Each row is a point. To make a cloud, some directions were put in groups of two or more. Within a group, all points are equally far from the middle, so they leave a hole (a ring in 2 directions, a hollow ball in 3). The other directions are filled evenly. Then the cloud was stretched, turned, moved and blurred a little. How many holes are there, and how many directions does each take, smallest first?
(in the rows, 128 means zero)

Cloud:
[[116  70 161]
 [146 158 116]
 [138 122 123]
 [169 115  99]
 [112  75 140]
 [166 133 179]
 [112 106 145]
 [152  72 159]
 [ 93 144 182]
 [146 127 157]
 [103  69 158]
 [169 126  90]
 [110  67 164]
 [155 144 122]
 [ 97 114 150]
 [151 134 125]
 [159  99 186]
 [ 69 111  99]
 [111 185  83]
 [165 142 163]]
Holes: 0

Cloud (30 x 4):
[[101  78 106  82]
 [162 103 115 159]
 [154 123 114  80]
 [ 80  94 130 169]
 [147  93 159  91]
 [154 119 158  91]
 [116  57 150 150]
 [160 122 123 164]
 [128 163  87 117]
 [ 95  66 163 136]
 [100  76 146  84]
 [ 89 153  88 114]
 [ 74  99 146  91]
 [158 124 139 163]
 [100 148 164 149]
 [156 132 104 159]
 [161 123  94 146]
 [112 169 104  97]
 [139 159  91 107]
 [129  68 166 119]
 [106  57 140 158]
 [108 166 151  98]
 [ 91 135  99 165]
 [ 84 130  89 154]
 [ 73 100 161 111]
 [117 166  91 110]
 [133  72 167 111]
 [131  84 134  75]
 [ 84  87 129  81]
 [ 86 130 149 165]]
Holes: 2 (2, 2)

Cloud:
[[121 108 167 131]
 [102 114 162 142]
 [143 146 160 117]
 [135 174  86 104]
 [163 130 119  83]
 [163 107 118  90]
 [ 57 137 119 104]
 [ 85 108  97  74]
 [164 126 122  84]
 [157 145 130 145]
 [119 106 162 138]
 [ 81 112  99 159]
 [ 63 139 141 119]
 [146 174 101 105]
 [137 124 125  63]
 [ 75 124  76 138]
 [ 82  93 113 152]
 [ 98 168  79  96]
 [158 149  80 103]
 [110 146 134 166]
 [ 99  82 131  87]
 [ 75 102 117  82]
 [159 153  87  99]
 [ 82 160  82  98]
 [147 135  64 112]
 [112 126 118  58]
 [101 145  70  83]]
Holes: 1 (4)

Cloud, 55 rows:
[[ 96 159 143 146 192 108]
 [172 162 126 140 121 119]
 [ 99  97 125  97  73 114]
 [105 134 192 152 138 158]
 [ 56 136 143 172 140 118]
 [118  70 134 157 128  93]
 [130 125 177 179 123 137]
 [115 149 120  57 132 138]
 [126  54 139 135 134 111]
 [127 117 123 133  65 159]
 [127 149 169 142 178 156]
 [ 58 137 144  90 149 155]
 [ 75  91 111 141 124 183]
 [155 146  95 175 147 116]
 [172 104 135 107  87 124]
 [105 105 187 165 154 123]
 [136  88 163  88 112  96]
 [127  73  87 103  93 146]
 [ 96 132 112 159  75 130]
 [ 48 139 101 140 133 166]
 [157  68 126 147 162 135]
 [135 152 174 111 101 164]
 [135 113 151 114  67 128]
 [108 123 116  70 158  88]
 [ 84 184 102 154 156 135]
 [143 105 157 140 164 182]
 [ 65 161 130  86 130 155]
 [126 138 169  88  86 140]
 [ 95 144 105  94 126  67]
 [ 58  86 133 105 130 155]
 [100 119  83 182 170 138]
 [104 125 101 158  78 111]
 [ 68 170 122 158 146  94]
 [ 65 111 149  77 125 148]
 [ 60 102 134  83 114 149]
 [ 97 130 150 157  82 156]
 [ 72 121 118 127 187  88]
 [ 88 159 156  94 151 164]
 [132 176 167 149 152 127]
 [103 115 144 187 111 116]
 [122  66 168 128 153 150]
 [ 55 103 111 142 135 170]
 [ 91 132 128 115 152  58]
 [103 133  92  82 142  76]
 [115 127 188 159 152  98]
 [100 185 157 109 118 134]
 [158 165 155 121 117 105]
 [166 101 101 141 171 109]
 [ 86 147 175 155 106 133]
 [118  90 183 148 160 106]
 [106 161 125  82 113  85]
 [158  99 145 176 165 135]
 [127 112 126 168 132 194]
 [ 93 134 141 150  79 107]
 [114 112 177 179 135 147]]
Holes: 2 (3, 3)

Cloud (77 x 8):
[[156 119 179 118 109 170 150 169]
 [100 110 130 164  54 172  99 146]
 [141 114  74 105 120 132  62 108]
 [ 76 104 150 144 156 106 152 110]
 [108  95 195 171  87 123 131  88]
 [175 163 117  97  87 153 119 102]
 [ 94 158 117  94 110 106 145 150]
 [155 160 148 143  98  85 150 159]
 [129 123 160 203 146 126  83 146]
 [ 75 146 143 142  73 147  90 112]
 [159 123 153  94 163 102 118 151]
 [102  90 164 131  74 154 123 171]
 [187  86 164 127 129 121 124  88]
 [115  67 136 132 177 122 124  95]
 [108 101  97 161 110 104 168 106]
 [115 123 109 130 139 199 158 130]
 [163 153 175 103 115 160 146  74]
 [137 117 171 126  84 130 112 187]
 [145  94 199 160 113 161  83 104]
 [141 186  98  93 104 113 118 119]
 [121  97 152 132 104 135 183 158]
 [127 135  97 145  58 150 154 120]
 [152 153 130 109 100 190  78 157]
 [114  94  87 106  84 118  87 160]
 [145 188 112 151  86 165 145 167]
 [ 93 169 174  98 146 158  84 145]
 [109 135 157 143 166  80 127 125]
 [160 100  95 147  72 130  89  92]
 [ 70 130 164 124 147 196  98 143]
 [ 96  56 155 176  96 119 105 121]
 [156 122 138 131 100 157 150 197]
 [112 109 183 151 164 165  98 171]
 [ 98 145 171 153 108 191 165 145]
 [142 169 138 120 162 192 140  96]
 [165 137 118  81 101 164  80 129]
 [140 102 160 148  90  77 102 142]
 [ 92  64 158 185 102 119 116 110]
 [ 84  70 140 158 116  98 117 148]
 [ 64 144 131 106 165 150  87 138]
 [173 128 127 186  85  94 112 131]
 [174 123 202 154 118 161 144 121]
 [108 148 146 137  73 165 155  90]
 [ 86  72 113 150 157 108 102 141]
 [178 141 113 147 104 102 147  75]
 [165 116 133 122 129 191 142  84]
 [204 129 109 137 137 161 122 132]
 [124  86 166 173 116  86 114 144]
 [184 108 172 133 125 106 160 109]
 [ 84 118 111 180 116 104 107 170]
 [104 101 151  93 117  93  73 115]
 [168  97  93 130 159 119 155 139]
 [140 140 203 133  85 160 157 105]
 [108 107 149 151 132 187 158  79]
 [127 125 170 119 115 198 149  89]
 [154  96 179 168 119 182 158 140]
 [ 96 131 139  85 144  91 136 139]
 [120 143 160 172 134 117 102 190]
 [139 134 177 197  95 131 174 131]
 [142  99 159 155  51 137  99 154]
 [130 175  88 143 126 112 142 180]
 [121 115  90 106 110 196 120 123]
 [121 124 151 106 157 120 106  50]
 [158 104  94  76  93 150 114 142]
 [ 85 108 146 171  76 168 131 169]
 [ 96 126 111 172 107  90 104 170]
 [ 77 115 122  98 120 155 125 174]
 [ 85 128 139 104 159 193 131 107]
 [144 181 149  98 118 166 117 176]
 [165 102  85  97 145 168 128 136]
 [113  78 147  75 159 134 106  93]
 [123 129  89 175  89 156 168 130]
 [177 125 108 155 128 103  91 168]
 [ 97 144 167 184  96 197 132 124]
 [135 137 153 140  75 168 146  72]
 [123 132 200  99  97 155  88 116]
 [146 150  93 135 158 192  94 116]
 [147 105  64 130 115 166 143 135]]
Holes: 1 (8)

Cloud (87 x 9):
[[139 118  94 148  67 145  94 159  79]
 [119 135 144 172 135  87 160 127 110]
 [208 167 153 126 167 116 143  80 167]
 [209  95 141 141 161  94 130 133 141]
 [134  96 103 151 142 127 191 110 119]
 [144 103 124  84  81 115 115  64  97]
 [190 139  92 179 147 111 126 158 130]
 [189 106 130 147  99 106  81 153 122]
 [153 127 147  90 103  85 116  77  89]
 [155 156  99  98 146 185 120  74 112]
 [108 134 140 117 145 176 133  57 106]
 [205 157 118  85 119 158 136 119 124]
 [180 118 101 168 149 156 109  66 133]
 [ 86 145 112 162 148 194 128 110 106]
 [160 130  96 139  83 137 102 186 143]
 [129 134  88 140 141 173 174 166  85]
 [182 146  81 142 143 133 102 175 151]
 [181 118  55 133  85 102 156 107 114]
 [154 167  66 176 145 146 165 133  86]
 [156  97  97 161 141 139  86  72 151]
 [158 153 160 119 152 142  66 115 120]
 [114 140 135 103 156 137  78  86  94]
 [114  75 101  89 153 114 127 153 108]
 [153 144 127 181  78 126 173  89  82]
 [163 102 110 121 137 149 179 114 191]
 [ 84 159 123 127 156 145 128 169  96]
 [170  92 150  89 100 154 140 152  81]
 [147 144  94 159 141 136 185 154 127]
 [169 117  98 184  87  88 137  74 135]
 [186 207 139 119 123 108 129 144 136]
 [103 127 170 130 150  98 148 115 102]
 [129  87 164 138 139 110 124  76 166]
 [118  71 156 111  80 156 103 102 139]
 [ 89 178 112 154 117 121 107  87 107]
 [146 134 132  67 100  92 112  95  97]
 [151  71 167 134 117  86 149 108 156]
 [172 141 142 126 173 171 161 113 172]
 [155  57 114 119  92 149 145  93 186]
 [144 109 149 135  71  93 158 153 131]
 [194 104 108 144 170 134 128 133  94]
 [153 114 172 122 168  97  86 123 137]
 [170 173 129  99 132 110 132  59 145]
 [103 136 167 128 109 164 129  71 143]
 [137 128 144 166  69  81 136 102 155]
 [155  82 171 134 112 150 131 153  89]
 [137 135 100 134  62 188 164 115 130]
 [134 148 162 123 113 186 156  73 114]
 [110 118  72 131  87 113 164 126 149]
 [199 195 153 152 118 146 108 119 135]
 [169 116  64 107 118  81 137 128 117]
 [136 106 182  85  99 155  98 156 142]
 [144 136  92 126  71 140 189 124 128]
 [157 127 152  70 102  98 130  79 120]
 [114 159 129 158 156 156 112 172 161]
 [198 158  90 156 167 123 139 123 117]
 [139 116  91 127 129 145 197 130 129]
 [183 149 120 146 166 165 121  75 111]
 [132 143 141 116 166 139  73 112  87]
 [ 99 131 113 157  54 175 113  96  83]
 [139 202  93 140 103 147 167  84 102]
 [174 148 112 152  55 169 151 123 153]
 [224 124 102 171 148 117 136 107 169]
 [181 136  81 112  88  82 139 124 168]
 [113 114 132 185  90 100 107 108 155]
 [127 147 141 111 133 122  69  88  96]
 [162 168 169 111 103 156 156 169 159]
 [175 141 112  83 130 190 132 104 126]
 [152 152  93 147  48 164 139  89 124]
 [174 143 117 154  62 165 106 146 135]
 [112 108  77 203  97 156 103 101 100]
 [164 154  87 144 114 124 175 165 148]
 [181  85 165  92 101 120 148 166 146]
 [140 101  70 150 133 107  82 148 110]
 [159 112 134 114 178 133 153 168 140]
 [189 140 119  69 128  88 133 135 165]
 [114 195 121 128 121  88 132 114  96]
 [133 141 107 144  60  91 138  81  78]
 [127 145 128 181 134  76 148 119 139]
 [154 154 126 144  74 159  79 123 107]
 [175 124 120 147  72 125 171 162 146]
 [117 124 183 158 101 141  98 147 144]
 [150 181 176 110 130 121 176 139 160]
 [206 145 174  78 119 128 128 133 129]
 [167  64 129 127 114  97 149  78 118]
 [145 124 169 110 118 136 141  49 130]
 [122 147  98 140  57 194 129 119 101]
 [163 111 148 137 134 148 161  59  72]]
Holes: 3 (2, 3, 3)

Cloud (100 x 9):
[[146  97 141  78 113  86 152  84 153]
 [148 148  84 154 170  84  95 134  91]
 [155 116 117 132 128 152 199 153 121]
 [ 72  80  82 131 172 156 133 122  81]
 [148 109 120  61 147 141 147  85 143]
 [ 78  62  74 123 137 165  76 128 153]
 [138  85 113 138 172 139  63 126 129]
 [ 56  91 160  65 105 132 107 114 155]
 [172  96  92 100 101 149  74 174 196]
 [167 138 199 142 105 128 135 142 139]
 [154  75  92 164 169  78 160 152 126]
 [180  70 177 104 121 131 175 129 172]
 [ 69 160 103 133 110 165 126 161 109]
 [116 175 121 182 125 151 125  89 137]
 [171  58  97 121 149 124  88 124 144]
 [122 174  96 146 143 140 158  85 128]
 [145 134 149  66 148 148 112 125 133]
 [177  59 132 106 141 142 121 125  89]
 [127 162 176 131 179 129 146  97  73]
 [146 169 148 144 120 146  92 110 153]
 [182 173 113 176 121 111 112 144 139]
 [ 84  94  84 183 132 114 143 108 137]
 [ 78 112  41 110 133  63 116 121 139]
 [ 84 120 110 113 120  74  90  93 163]
 [159  91 118 138 164 157  79 118 160]
 [200 167 140 149 165  83 141 116  82]
 [125 163 147 117 121  78 142 139 147]
 [123  93 170 117 111 196 151 128 151]
 [124 156 128 122  66 151 158 109 147]
 [ 95 100 103 106 179 152 145  91  68]
 [102  98 130 138 106 162  99 135  83]
 [202 117 157 119 186 142 145 137 133]
 [117  45  81 127 107 135 130 137 150]
 [143 144  77 107  96  68  80 129 136]
 [133 116  67 159 143 101 122 186 112]
 [129 185 104 115 134  99 121 146 155]
 [116  93 138 137 173  78 188 113  94]
 [116 114  94 106  98  46 115 131 140]
 [150 163 102  95  89 112 111  91 145]
 [156 100  60 114 150  92 107 197 141]
 [134  63 102 118 190  95 133 137 106]
 [162 166 143 136  98 104 165 135 161]
 [130 137  50 161 124  91 113 150 120]
 [148  80 103  98 121 142 183 145  94]
 [184  93  73 114 152 128 122 111 143]
 [192 116  59 107 146 130 123 169 152]
 [209 107 139  96 126 171 150 112 132]
 [119  81 104 138 126 187 113  92 112]
 [137 189 120 151 121 135 104  95 130]
 [127 101  88 130 143 132 124 103 192]
 [100  87 101  64 172 127 122  95 110]
 [158  96  72  85  87 126  64 137 158]
 [112 148 114 188 121 137 145 160 102]
 [ 90  82 109 155 141 158  75 160 137]
 [163 122  84 111 152  93 146 135 175]
 [138 153 127 159 168 179  94 144 128]
 [140  90  75  88 123 152 117  97 131]
 [125  58 106 154 205 125 111 135  95]
 [137  49 118 120 192  96 147 118 124]
 [118 140  86 158 148  89 131 120 161]
 [175  95 132 103 174 125 145  99 166]
 [ 98 127  95 195 153 102 135 142 118]
 [155 129  87 164 136 147 150  96 139]
 [ 57 104 152 158 126 190 111 135 127]
 [128 161 135 104 130 122 184 144 136]
 [ 81  76 115 173 167 142 173  98 158]
 [156 116  83 110 166 153 129 116 158]
 [ 64 158 105 158  98 137 127 120 163]
 [124 104 111 121  99 106 199 151 134]
 [153 186 142 116 109 130 132 123  77]
 [ 83 106 122 134 115  86 179 123 146]
 [153 163 160 159  91 139 166 121  79]
 [152 126 156 104 109 138 187  87 161]
 [128 154  74  93 152 141 145 108 145]
 [140 115  84 166 135 137 149 115 161]
 [195 110 113  98 113 122  62 148 136]
 [ 76 158 114  94 109 141 190  81 139]
 [128 163  94 196 147 141  89 144 104]
 [145  90 122  98 182 107 134 144 158]
 [122  55  73 127 177 115 119 141 145]
 [165 108  65  72 147  93 112 159  98]
 [101  78 123  97 203 104 138 100 135]
 [ 95 136 148 142 162  83 118 101  81]
 [122 181 115 145 141 102 123 127 152]
 [ 98 131  93 165 198 117  86 135 113]
 [161 100  68  91 166 112 126 122 103]
 [ 64 105 134 133  98 143 161  68 111]
 [147 119 158  58 114 171 137 133 128]
 [137  79 105 110 176 126 122 143 178]
 [167 114 108 167 162 115  66 165 101]
 [108  84  76  78 148 113 149 115  93]
 [122 130  97 130 119  78 140 122  67]
 [140 146  59 129 132 130  68 181 115]
 [ 66 166 127 105 125 121 137  98  69]
 [105 185  80 129 150 139 110 109  81]
 [165 142 104 102 183 135 122 121 113]
 [ 64  74 108 102 110 182 158 107 148]
 [161 121 148 111 153 171  96  95 144]
 [156 170 116  87 106 141  66 145 147]
 [131 112  99 174 121  83 134 169  86]]
Holes: 2 (3, 4)

Cloud, 107 rows:
[[135 122 165  79 130 162  99 107 132]
 [139  95  91  77 136 113 132 143 134]
 [125 127 128 150 169 157  91  80  89]
 [130 141 113 183 147 166 144 108  71]
 [137 135 136 115 100 166 115 173  66]
 [ 90 144 162 166 149 203 156  94 124]
 [135 179 154 168 174 207 114 118 107]
 [131 127 140 133 134  71  90 143  85]
 [ 86 143 113 131 188 160 131 119 117]
 [126 179  94 130 163 176  87 147 136]
 [202 131 180 143 121 116 103 109 104]
 [ 92 157 140 153 168 210  95 105 121]
 [152  97 139 154 119 131 132 176 185]
 [118 157 172 149 154 114  72 103 130]
 [ 66 131 177 153  90 190 114 139 138]
 [141  99 123 152 104 201 113 148 162]
 [133 167 146 153  88 132 125 130 177]
 [135 191 123 118 103 149 196 108 102]
 [140  90 159 174 101 144 130 116 171]
 [ 69  91 104 102  93 188  71  98 153]
 [102 165 168 136 102 173  79  69 134]
 [ 83 158 132 113 173 116 100 145 128]
 [ 82 122  88 110 123 116 139 108 155]
 [163 116 152 168 157 129 108 111  76]
 [135  58 109 147 122  99 115 170 120]
 [148 138 171 132 103 127 146 154 175]
 [ 91 155 104 102  93 175 143  92  90]
 [117 113 151 113 179 141 112 171 152]
 [113 109 114 195 166 196  91  92 150]
 [ 55 168 146 127 154 174 134 128 112]
 [118 146 162 115 194 138 121 150 120]
 [153 157 126 134 134  81 136 198  93]
 [158  97  97 164  86 192 116 117 155]
 [126 168  93 173 122 214 114 129 119]
 [148 112  82 104 118 128 158 188 132]
 [ 67 127 114  72  92 146 127 157 142]
 [104 125 158  75  84 170  66 118 121]
 [112 184 116 171 123 207 123 142  99]
 [ 53  80 127 121 100 189 101 148 144]
 [169 121 132 151 125 171 128 176 120]
 [117 100 122 186 125 207 118  94 169]
 [136 152 153 151 189 104 157 146 107]
 [132  82 171 155 160 140 115 152 127]
 [ 95 120 162  81 120 180 126 108 136]
 [139  83 126 160 122 152 152 157 176]
 [141 178 132 186 112 212 121 107 110]
 [ 82 119 149  80  88 115  95 134 167]
 [ 90 134  97 163 149 222  97 121 166]
 [134 129  93 151 127 135  44 148 105]
 [171 114 115 152 120 134 104 155  75]
 [106 103 116 172 109 138 120  78 119]
 [169 119  87 113 180 137 124 143 128]
 [100 137 125 135  60 173 112 103  92]
 [165 133 156 152  77 143 140  66 121]
 [145 146  48 104 151 121 103 187 117]
 [113 119 146  76  81  96 126 110 123]
 [119 135 183 170 162 150  74  92  98]
 [146 172 110 148 176 146 127 118 158]
 [147  71 147 137 147 123  64 112 133]
 [146 155 127  88  88 162 172 145  87]
 [123 112 149 175 168 107  82 103 130]
 [138 154 124 163 103 166 141  69  75]
 [103 158 154 133 145 148  61  86 107]
 [194 117 122 157 130 138  62 139 133]
 [131  91 119 105 166 165 112 150 160]
 [153 102 104 133  97  96 155 184 149]
 [122 116 169 117 174 107 122 167 144]
 [ 83 113  89 151 164 160  80 194 115]
 [147 201 110 131 102 149 177 124 125]
 [134 146 116 140 136 127 136  74 158]
 [119 155 188 154 182  98 135 137 112]
 [159 114  73 121 131  99  75 133  93]
 [170 156 114 201 115 142 125 101 105]
 [115 146 169  95 150  87  76 136 107]
 [151 101 121 141 120 132 162 169 175]
 [107 110  83  66  74 111  93 155 150]
 [145 139 111  96 137 131 154 178  81]
 [ 71  71 113  95 120 171 106 158 126]
 [ 78  98 155 165 115 125 138 112 155]
 [ 75 108 121  89 108 128 108 111 180]
 [100 109 147  69 110 164  67 124 120]
 [131 144 161 138 114  91  80 164  76]
 [116 128 215  92  92 106  96 111 134]
 [171 136 125 105 145 135 130 165 157]
 [157 167 149 206 165 142 155 145 123]
 [ 95  79 137 115  87 170  51 141 139]
 [ 59  79 119 129 130 186 133 128 162]
 [166 186 135 129 152 113  96 164 136]
 [158  77 152 131 117 139  86  98 139]
 [ 98 165  93 135  95 134 132 163 164]
 [ 91  86 145 187 124 165 114  99 169]
 [108  87 146 150 155  90  71 148 115]
 [129  94 181 158 118 161 136 138 155]
 [142 131  74 121 132  81  75 148 106]
 [ 93 173 157 146  92 143 131 153 163]
 [173 140 130 151 160 162 129 122  62]
 [106 151 144 170  91 137 181 133  96]
 [142 104 190 137 115  93 144 144  94]
 [153 173  76 131  99 140 148 117 154]
 [144 156 112 185 133 115  82 154 154]
 [162 153 178 119 140 103  94 164 150]
 [112 103 109 141 113 184 123 177 194]
 [ 70 107 119 147 112 185  68  84 143]
 [157  76 126 111 122 142  90  97 131]
 [164 121 139 150  57 137 107 143 133]
 [118 129 164  90  77 167  65 107 143]
 [ 96  52 132 134 128 118  77 165 123]]
Holes: 3 (2, 3, 3)

Cloud, 105 rows:
[[141 137 175  94  99 123  79 121 180]
 [128 129 105  99 139 124 117 124 210]
 [110 157  93 130 182 111 111 186 137]
 [141 152 110  91 133  76  94 105 162]
 [ 72  75  97 162 148 148 132 103 123]
 [ 63  99  74  97 126 125 128 101 147]
 [188  80 147 130  82 126 105  91 100]
 [112 123  82 166  93 145 172 121 114]
 [138 132 101  83 130  95 179 158 118]
 [ 99 143 101  73  91 152  99  78 131]
 [112  78 114  85 111 147 128 116  72]
 [155  82 100 140 187 159 102 155 147]
 [ 80 147 118 119  77 183 135 122 135]
 [ 61  84 129 143  82 122 151  96 137]
 [116  97 117 168  87 111  80 151 110]
 [122 103  49 105 109  86 116 122 115]
 [170  93  83 153 112 145 127  74 141]
 [116  94 133 188 143 168  93  89 144]
 [112 108  65  71 116 115  94 132 112]
 [ 93 133 154 144 111 155 154  83 120]
 [146 114  90 108 132 130 152 101  61]
 [171 108  82 162 162 154 121 163 144]
 [183 101 134  86 135  79  93 118 134]
 [111 159 140 161  90 125  82 108 174]
 [186  90 146 125 135 145 121  89  86]
 [110 114  86  93 115  96  95 180 178]
 [176  91 148 162  99 132 161 172  99]
 [180 141 121  77  82 161 106 136 147]
 [126  69  90 166  98 100 116 137  93]
 [154 154 100  89  85 154 124 165 118]
 [133 120 134  67  76 111 172 146 115]
 [168 133 106 112 142  85 118 104 102]
 [117 153  97 132 186 125  91 179 119]
 [114 180 115 105 127 143 131 169 132]
 [140  59  97 106 160 112 140 166 104]
 [ 99 113  81  92 125 105 130  60 157]
 [118  90 143 106 104 115 115 152  86]
 [138 124  45 141 131 111 138 148 111]
 [123  65 153 161 148 160 130 127 167]
 [152  70 127  60 129 127 115 149 130]
 [172  92  84 165 129 128 139  73 126]
 [168 117 170 131  80 115 107 170 159]
 [117 119  74  75 112  98 142  70 119]
 [ 88 130 109 105 145  65 137 132 145]
 [127  70 173  70  70 149 150 125 138]
 [128  79 137 146 110 183 146  75 161]
 [ 77 129  82 156 105 170  87  81 161]
 [ 93  72  72  80 116 126 152 121 127]
 [161  86 150  92  72 122  94  81 123]
 [117  98 153  80 172 163 102 161 164]
 [ 99 112  91  94 131 104 129  59 166]
 [114 111  82 131  63 184 115 136 127]
 [101 175  98 106 138 187 127 143 123]
 [103 157 112 119  78 187 141 138 132]
 [120 140  87 143  59 146  87  77 147]
 [121  89 150 119  97 185 138  43 119]
 [168 133 129 114 178 171 112 180 127]
 [133  87  68 149  99  81  94 112 113]
 [137 135 185 116 119 149 133 106 167]
 [119 179 123  97 103 167 129 170 150]
 [151  85 138  86 108 208 136 115 117]
 [186  88 152 122 101 104 120  92  87]
 [ 99  92 100  82 166 178 163 130 140]
 [142 111 161  82  75 164 145  87 159]
 [152 100 121  54 115 174  84 116 152]
 [173 116 138 161 125 196 108  94 121]
 [116  92 116 169 158 110 123 194 140]
 [157 129 142 126 187 144  68 126 137]
 [ 79 129 133 103  73 182 122 141 148]
 [ 96 156 102  88 145 103 115 183 171]
 [ 71 134  97  62 119 133 120 126 146]
 [197  99 177 131  91  97 142 116 118]
 [ 84  68 115  92 141 120 137 151 162]
 [157  67 151 164 124 183 139 147 115]
 [100 109 120 124 113 148 132 143 201]
 [116 100 166 128 109 203 171 126 143]
 [ 83  70 151 146  94 154 139  66 112]
 [103 162  70 163 123 127 123 164 160]
 [147 131 117 102  90 105 140 155  86]
 [106  91  56 138  86 151 121 119 116]
 [104 115  79 116 188 175 137 152 118]
 [ 93 100 110 147 132 197 108 153 178]
 [178 136 122 142  75 154 129 133 157]
 [186  70 105  76 143 130 146 112 113]
 [117 105  92  66 101  94 109  90 108]
 [ 93 104 102 130  78 191  95 109 105]
 [119 140  96 103 122 173 135  74  97]
 [ 84 130 129 165  96 131 130  87 157]
 [135  92 110 138 195 169  95 129 172]
 [116  69 124 120 138 149 162  78 177]
 [ 71 105 139 161 100 132  95 133 141]
 [147 106  91 137  69 156 159 137 129]
 [117  98 147 163 151 100 132  98 180]
 [165 124 120  67 120 111  89 184 149]
 [123  80  73  76 118 134 169 122 133]
 [140  98 119  93  69 194 124 137 118]
 [118 158 125 132 161 163 115 180 110]
 [111 113 175 138 128 182 170 158 130]
 [108  97  79  88 137 133 111  53 152]
 [ 72 105 139 130  82 173 160 128 139]
 [ 69 129  99 152  98 188 122 133 152]
 [172 112 116 160 109 130 165 133 154]
 [195 112 141 104 158  93 127 132 128]
 [ 79 119 132 187 127 125 113 147 141]
 [ 92  64  86  87 148 144 138 135 121]]
Holes: 3 (2, 2, 4)
